Each row is a point. The ring and each string are closed loops that go straight from each point to the next, and from the last back to the first. Before rounding, they use only three directions, however many columns there are. Count how often each string passes through the ring. Passing back the other way cancels.

Ring:
[[ -2 -46  -1]
 [ 25 -34 -11]
 [ 54  -3 -21]
 [ 57  23 -19]
 [ 43  38 -10]
 [ 12  38   2]
 [-26   8   8]
 [-38 -20   9]
 [-34 -38   7]]
String (26 x 3):
[[ 35   5 -22]
 [ 34  11 -16]
 [ 27  17   1]
 [ 41  46   9]
 [ 39  61   7]
 [ 26  56  -6]
 [ 13  26 -15]
 [  5  10   0]
 [ -2  10  13]
 [-31  19  27]
 [-46   5   8]
 [-34 -12 -11]
 [-11 -14 -12]
 [-12 -17  -5]
 [-16 -18  13]
 [-38 -42  28]
 [ -9 -21  16]
 [-15 -43  14]
 [-12 -75   5]
 [ 12 -61 -21]
 [ 18 -25 -18]
 [ 20 -16 -10]
 [ 32 -14   1]
 [ 68 -13 -20]
 [ 89   1 -40]
 [ 63   7 -41]]
Times through: 4
String:
[[  9   7  -2]
 [ 20  31 -13]
 [ 30  66   1]
 [ 20  56  11]
 [  6  22  10]
 [  5   3  -3]
 [-15   6  16]
 [-12  -8   1]
 [-38 -32  -7]
 [-69 -60  15]
 [-34 -32  25]
 [ -9 -16   3]
 [-22 -24 -11]
 [-56 -20   0]
 [-39  12  20]
 [ -6  18  15]]
Times through: 3

Ring, 7 rows:
[[ 52  34 -31  49  -8 -40 -14 -12]
 [ 10  52 -23  24 -10 -17 -27   0]
 [-16  38 -15  -1  -2   4 -16   0]
 [-36 -14   0 -34  17  30  23  -9]
 [-20 -35   6 -34  16  26  38 -14]
 [ 31 -28  -4   4   5  -9  31 -20]
 [ 54 -11 -17  30   1 -29  19 -21]]
String, 27 rows:
[[-24  13   2 -22  -3  17   1  -1]
 [-12   0 -11 -10  13  10  13 -10]
 [-35  -1 -20 -19  29  22  17 -11]
 [-43  42 -12 -17   3  20 -18   5]
 [-33  56 -13  -7  -7  10 -29   7]
 [-19  40 -24   4   6   3 -16  -1]
 [-22  56 -24   5  -1   2 -28   4]
 [ -5  16 -30   9  20  -2   4 -11]
 [  4  13 -14   5   4  -3   3  -9]
 [-12  45   1  -5 -22   3 -24   6]
 [-35  49   1 -18 -16  16 -26  10]
 [-51  11  -8 -33  17  32   6  -2]
 [-36 -18 -12 -29  30  28  29 -13]
 [-29 -34 -12 -29  35  27  41 -18]
 [ -1 -11 -11  -6  13   6  21 -14]
 [-19   2   9 -25  -5  18   8  -3]
 [-36 -22  22 -49   0  36  26  -5]
 [-28 -77  15 -55  32  41  69 -23]
 [  5 -49 -11 -13  31  10  50 -25]
 [ 11 -12 -12   1  12  -1  21 -16]
 [  0 -76  -2 -28  38  20  70 -30]
 [-12 -59  13 -39  20  27  54 -20]
 [-21 -26  21 -41  -2  28  28  -7]
 [-31 -80  10 -55  39  43  73 -25]
 [-25 -61  -1 -40  38  33  60 -23]
 [-49 -62   4 -57  41  48  61 -20]
 [-53  -7  14 -51   6  41  17  -1]]
Times through: 1
String (26 x 8):
[[ 39  22 -35  40   6 -31  -3 -15]
 [ 36  31 -42  45   9 -33  -9 -14]
 [ 15  67 -31  35 -12 -25 -38   1]
 [ -7  73 -17  15 -21  -9 -44   9]
 [ -9  47  -7   1 -17  -1 -25   5]
 [ -4  20 -13   1   1   0  -3  -5]
 [ -3  18 -10  -1  -1   1  -2  -5]
 [ -7   8 -16  -3  12   4   8 -10]
 [-31   8 -24 -13  26  17  10  -9]
 [-38  32 -17 -14  10  18  -9   0]
 [-33  67  -2 -11 -23  11 -39  14]
 [ -5  45  -2   0 -21  -1 -24   5]
 [ -1  47  -8   7 -18  -6 -25   3]
 [  6  39  -6   8 -19  -8 -20   1]
 [ 21  18 -24  22   4 -17  -1 -12]
 [ 48  20 -44  50  12 -38   0 -19]
 [ 77  35 -51  76   2 -60 -13 -20]
 [ 70  40 -34  63 -14 -53 -20 -13]
 [ 37  45  -9  30 -29 -29 -26  -1]
 [ 21  17 -11  14  -8 -13  -3  -8]
 [ 47 -11 -31  34  16 -28  21 -24]
 [ 77 -16 -43  58  20 -48  25 -32]
 [ 83  12 -38  66  -1 -56   2 -23]
 [ 72  34 -30  60 -15 -52 -15 -14]
 [ 27  45  -8  24 -27 -23 -25   0]
 [ 23  12 -19  19   1 -15   3 -12]]
Times through: 4

Ring:
[[-28  41   2  36  28  -3 -49   4 -14 -15 -26  -7]
 [-17  35   2  24  32 -36 -53   6   5 -25 -20  -8]
 [-12  22  -2  11  25 -40 -41   7  11 -23 -10 -10]
 [ -6  -3 -14 -12   3 -21  -6   9  10  -8   9 -14]
 [  2 -27 -22 -25 -24  13  34   5  -3  10  18 -11]
 [  5 -32 -20 -21 -35  33  50   0 -15  16  13  -3]
 [  1 -20 -15  -6 -31  45  43  -3 -26  16   1   1]
 [-12   1 -10  13 -15  46  17  -3 -31  11 -10   0]
 [-28  31  -3  33  14  23 -28   2 -26  -3 -23  -6]]
String (30 x 12):
[[-13  43  10  31  41 -55 -66   4  11 -35 -28  -3]
 [ 10  28  16  25  27 -66 -45  -3  16 -39 -32  12]
 [  6   7   2  10   3 -21  -8  -2   0 -16 -16   6]
 [-20  23  -5  16  19 -11 -33   6  -4 -13 -12 -11]
 [-47  51  -7  32  46 -12 -73  15  -6 -17 -15 -26]
 [-45  62   1  43  54 -22 -86  12  -5 -25 -26 -20]
 [-11  47  15  43  36 -40 -62  -1  -1 -33 -40   6]
 [  3  22  10  26  13 -26 -25  -5  -4 -23 -30  11]
 [ -1  27  11  33  13 -16 -27  -6 -11 -21 -34  12]
 [-30  40   2  46  18  31 -35  -1 -34  -4 -33  -1]
 [-62  36 -20  38  10  89 -22   8 -56  23 -12 -25]
 [-43  15 -23  15  -1  66  -3   8 -38  20   1 -23]
 [-26   5 -18   8  -7  46   6   5 -28  14   0 -14]
 [-23 -10 -24   2 -27  79  36   2 -42  29   5 -11]
 [  4 -32 -18  -8 -49  75  69  -7 -40  29   3   6]
 [ 21 -32  -9  -9 -44  37  61 -11 -23  13  -4  16]
 [ 14 -14  -4  -1 -21   6  27  -6 -11  -1  -9  11]
 [ -2  -9 -12  -1 -17  23  21  -1 -16   6  -2  -1]
 [-18 -11 -22  -4 -21  55  29   4 -28  21   8 -12]
 [-13 -22 -23  -6 -37  76  51  -1 -39  30   8  -7]
 [  7 -20  -9   2 -37  51  49  -9 -33  16  -8  11]
 [  7  -8  -3  11 -25  34  31  -9 -28   6 -17  14]
 [-25  10 -11  23 -12  65  11  -2 -43  17 -14  -4]
 [-49  27 -18  27   8  67 -17   8 -42  17  -9 -21]
 [-54  35 -18  29  18  55 -32  11 -36  12  -8 -26]
 [-67  59 -12  48  38  46 -64  12 -38   3 -21 -28]
 [-68  69  -7  53  52  24 -84  14 -29  -8 -25 -29]
 [-45  40 -11  28  31  13 -51  12 -17  -6 -12 -24]
 [-46  40 -12  26  33   8 -54  13 -13  -7  -9 -26]
 [-45  56  -3  36  51 -23 -81  14  -2 -23 -19 -23]]
Times through: 2

Ring, 10 rows:
[[ 22   1   7 -19   1  32  -6  -8  20 -17  -3  31   6 -15]
 [ 29 -29   8 -39 -21  -3  -5   5 -14 -18   2  40 -22   0]
 [ 25 -39   0 -36 -34 -22   2   8 -30 -18   5  35 -30  10]
 [  9 -37 -24 -16 -44 -33  15  -1 -43 -21   8  21 -27  15]
 [-10 -21 -49  12 -44 -29  27 -17 -41 -25   8   3 -11  11]
 [-24  10 -53  43 -27  -1  35 -29 -10 -22   6 -16  17   7]
 [-21  35 -32  54  -6  30  33 -28  29 -14   3 -23  39   6]
 [-10  48  -4  47  14  56  23 -22  60  -8  -1 -18  50   2]
 [  1  44   7  31  19  62  13 -19  63  -9  -3  -5  46  -6]
 [ 15  20   7   0  11  49  -1 -14  40 -15  -4  19  24 -16]]
String:
[[-17  -1 -40  34 -34 -14  35 -17 -16 -17   9 -14   6  21]
 [-45   9 -95  65 -43 -19  49 -46 -36 -32   9 -29  19   4]
 [-10  18 -14  36 -13  15  30 -13  21  -9   5 -16  23  19]
 [  2   8 -10  14 -12  16  17 -11  13 -14   3   3  13   6]
 [-16  18 -45  35 -14  18  24 -32   5 -24   2  -6  24  -8]
 [-32  61 -37  77   9  55  37 -40  55 -14   0 -37  63  -2]
 [-15  73  13  69  29  78  30 -20  95   2  -1 -37  72  13]
 [  2  47  25  36  19  60  19  -7  74   1   0 -16  47  14]
 [  3  23   0  20   2  37  14 -13  36 -11   0   0  27   2]
 [ 11  38  31  20  20  59  10  -4  70   0  -2  -3  39   7]
 [ 14  51  31  20  35  82   2 -13  87  -4  -6   4  51 -11]
 [  8  31  -8   9  17  60  -1 -27  44 -21  -7  18  34 -31]
 [ 22  24  14 -10  21  62 -11 -16  49 -16  -7  30  26 -28]
 [ 27  10  40 -13   8  38  -1   8  45  -2  -1  19  13   9]
 [ 14   2   5  -3  -7  20   7  -4  17 -12   1  15   7   3]
 [ 11  -8 -20 -10 -15  11   3 -15  -6 -24   0  26  -1 -13]
 [ 34 -43 -13 -58 -25  -7 -18  -6 -37 -32  -2  63 -33 -27]
 [ 37 -48   3 -59 -29 -16 -13   7 -35 -23   1  57 -38  -8]
 [ 19 -45 -31 -40 -39 -25  -3  -9 -52 -32   3  46 -34 -13]
 [  7 -14 -22  -6 -24  -2  10 -12 -15 -22   3  19  -6  -2]
 [ 19 -11  20 -11 -16   4   9  10  10  -6   5  14  -5  22]
 [ 22 -35  12 -26 -35 -25  10  16 -22  -9   8  22 -27  29]
 [  6 -62 -43 -25 -67 -67  19   1 -82 -27  12  26 -49  20]
 [-10 -38 -68   1 -56 -46  24 -21 -69 -34   9  15 -26   3]
 [ -3 -10 -31   9 -29  -8  20 -14 -17 -21   5   7  -2   6]
 [  3  -2  -2  11 -21   1  22  -1   5  -9   6  -1   4  23]]
Times through: 0
